Each row of a before or after table is a point. One or more steps were done to the points. Then noise was added and the rows were shuffled. The steps act on columns, c1 being the first. Write out the steps. A step turns or swaps two columns, mirrors them in a line or flattens them onto one, adds a multiple of one to another, or multiplies or shifts one. Angles are multiples of 10 degrees, from the lower column toward the higher: turns from -170 to 170, lines from 10 to 170 but not 90. Use the fewest steps. Two steps may share a column if one is a turn and the other turns, adds or multiplies; they go together, in the order done. Otherwise the lowest column goes first.

Before:
[[ 90 -20 -40]
 [  0  11  57]
 [ 23  21  46]
 [ 44 -33 -24]
 [-18  36   4]
 [  9 -14  57]
 [ 10  11  10]
 [-50  55  35]
 [ 42  53 -21]
 [ 54   9 -46]
 [-12 -29 -29]]
After:
[[ 90 -23 -60]
 [-50  56  14]
 [  1   9  35]
 [ 55   9 -65]
 [ 12  10 -10]
 [-16  35 -16]
 [ 42  53 -40]
 [ 43 -33 -44]
 [  9 -15  36]
 [-13 -29 -50]
 [ 25  22  26]]
Steps: shift c3 by -20

Before:
[[ 36  30  36 -13]
 [-38  28  27 -38]
 [-63  72 -12  56]
 [-23  44   5 -38]
 [-13  28  -6   7]
 [-29 -23   1 -15]
 [-21  -9 -13 -23]
 [-15   9  61  48]
 [-12 -22  22 -21]
 [-66  10 -15  48]
 [-60   6  -5 -18]
 [  8   6 -31  18]
 [-53  77   6 -13]]
After (13 x 4):
[[ -3 -20  83  25]
 [-39 -69 -59  39]
 [ -4 -29 -19   2]
 [-43 -13 -17  42]
 [-54 -25  43 -43]
 [ 30 -13 -21 -18]
 [-20  26 -35   8]
 [-24  26   7  13]
 [-32  -1 -75  20]
 [-17 -32 -20  49]
 [-30 -24 -96 -40]
 [ -3  18 -37  19]
 [-32 -86 -86 -28]]
Steps: turn c1 and c3 by 50 degrees; multiply c3 by 1.6; turn c2 and c4 by 160 degrees

Before:
[[ 47  -6  -2  12 -55 -12 -50 -29]
 [ 14  55  39 -20 -42  36  27 -58]
 [ 29 -32 -32  93   1  -3   1 -75]
 [-16 -47  75  49  30  57  38  -9]
 [ 28 -19  28  70 -29   8  37  42]
 [ 52 -42  42 -15  39 -59  -5 -93]
 [-60  24 -25   0   9  -4  37  21]
 [ 13  -9 -24 -24  23  -8   0 -41]
 [ 24 -88  60  36 -34 -46 -32 -23]
 [  8 -11  59   1  19  15  31  14]
 [ 37   5   1 -29 -51  17  47 -22]]
After:
[[  8 -18  18  70 -29 -10   8  43]
 [ 12 -34 -21  93   2 -17 -28 -73]
 [-34 -46  53  50  30  42   9 -10]
 [ -3 -11  43  -3  20   7   2  13]
 [ 51 -43  29 -15  37 -60 -35 -96]
 [  9  -9 -17 -25  22 -11 -28 -42]
 [ 31 -88  42  36 -35 -39 -60 -23]
 [ 26  -7  -2  13 -53 -29 -82 -28]
 [-12  57  27 -22 -42  14  -2 -58]
 [  8   6   1 -29 -50 -11  17 -23]
 [-24  22 -17   2   9  29   6  21]]
Steps: flatten c1 and c6 onto the line at 130 degrees; multiply c3 by 0.7; shift c7 by -30

Before (10 x 9):
[[  7 -79  -4 -19  -1  31  -2 -12  30]
 [ 19  16   0  78  11  65  20  39  56]
 [-32 -49  16  26  47  -5   4  42 -21]
 [-10  13  54 -22  -4   9  47  74 -22]
 [  8 -23   0  72  -3  12  10 105 -20]
 [-23 -11 -16  32  -6 -83  19  -5  33]
 [  4  -6 -36  60 -13 102 -35  21   3]
 [-30 -35  47   7 -26  33  -7   1  27]
 [  8 -11  42  30 -13 -22  86  25 -16]
 [  3 -12  35  18  15 -53 -43  11  -8]]
After, 10 rows:
[[-12  66  -5 -17  29 -53  -2   8  11]
 [ 73   5  53 -27 -27  15  63  -6  -2]
 [ 15 -39  43  21  -5 -39 -53   5 -18]
 [ 19 100 -36  61  -1  47 -45   8  18]
 [ -8 -71 -12  36  32 -51  27 -19  20]
 [ 27 -17  39  29 -15 -24 109   7   5]
 [ -1  44  50   2  10 -13 -16 -33  36]
 [102  22   6  72 -20 -16  11  10  -3]
 [ 44  18  25  29  -4 -47  -1 -34 -45]
 [ 38  44   0  74  57  43  23  23   8]]
Steps: swap c1 and c8; mirror c2 and c6 in the line at 60 degrees; turn c5 and c9 by -70 degrees; multiply c7 by 1.3

Before (13 x 11):
[[-59 -24  12 -11  28  12   5 -32 -44 -12 -38]
 [  4  11 -15  -4   2   4 -22 -11 -65  55 -45]
 [ 38 -68 -17  78 -66  -9  -6  26  37 -13  12]
 [  0 -43 -65  21   4  -8 -10  40  30  29   9]
 [ 27 -18 -20  40 -48  48  19  51  28 -36   1]
 [-22 -15  37 -65   2  31 -35  -4 -42  59 -30]
 [ -6  10  31   9  -9  44  20 -63  27   9 -13]
 [-57 -13  20  10  38  16 -59   1 -11   7 -46]
 [ 36 -55  11  52  -7  -8  51  31  39 -11 -21]
 [ -2 -54 -10   7 -31  36   3  -9 -10  -1   5]
 [ -8 -23  22  45  16  41   5   5 -16  24  26]
 [-12   8  20 -31  24 -20 -29 -12 -36  -5   2]
 [ 54 -83 -35  46  17  37 -26  21  32 -56 -10]]
After, 13 rows:
[[ 54   2  -6  38  11  94 -31   3  30 -60 -21]
 [ -9   5   5 -33  20 -53 -28 -11 -37   2  13]
 [-60   0  50  14  22  40 -56  -1 -16   3  -3]
 [ 28   8  -8  43 -32 120  19  44  30 -41 -13]
 [-27   0  38 -67   4  75 -36  -7 -42  65   8]
 [ -3 -10 -13   9 -21  89   2 -17 -13   2  -1]
 [ 36  -4 -14  80 -41 -20  -7  15  37 -13  -3]
 [  6   5 -29  22   1 -18 -13  32  32  26 -22]
 [ -3 -19  22  11  -7 111  19 -57  30  14   7]
 [  5   3  37  -6   6  10 -25 -10 -69  57  -5]
 [ 43   7  24  53  -1 -18  57  21  40 -12   3]
 [-58  -7  39 -12  20  33   1 -37 -43 -11   0]
 [-11   2 -15  40   9 102   4  -3 -19  21  10]]
Steps: flatten c2 and c8 onto the line at 80 degrees; turn c3 and c11 by 70 degrees; multiply c11 by 0.4; multiply c5 by 0.7; multiply c6 by 2.5
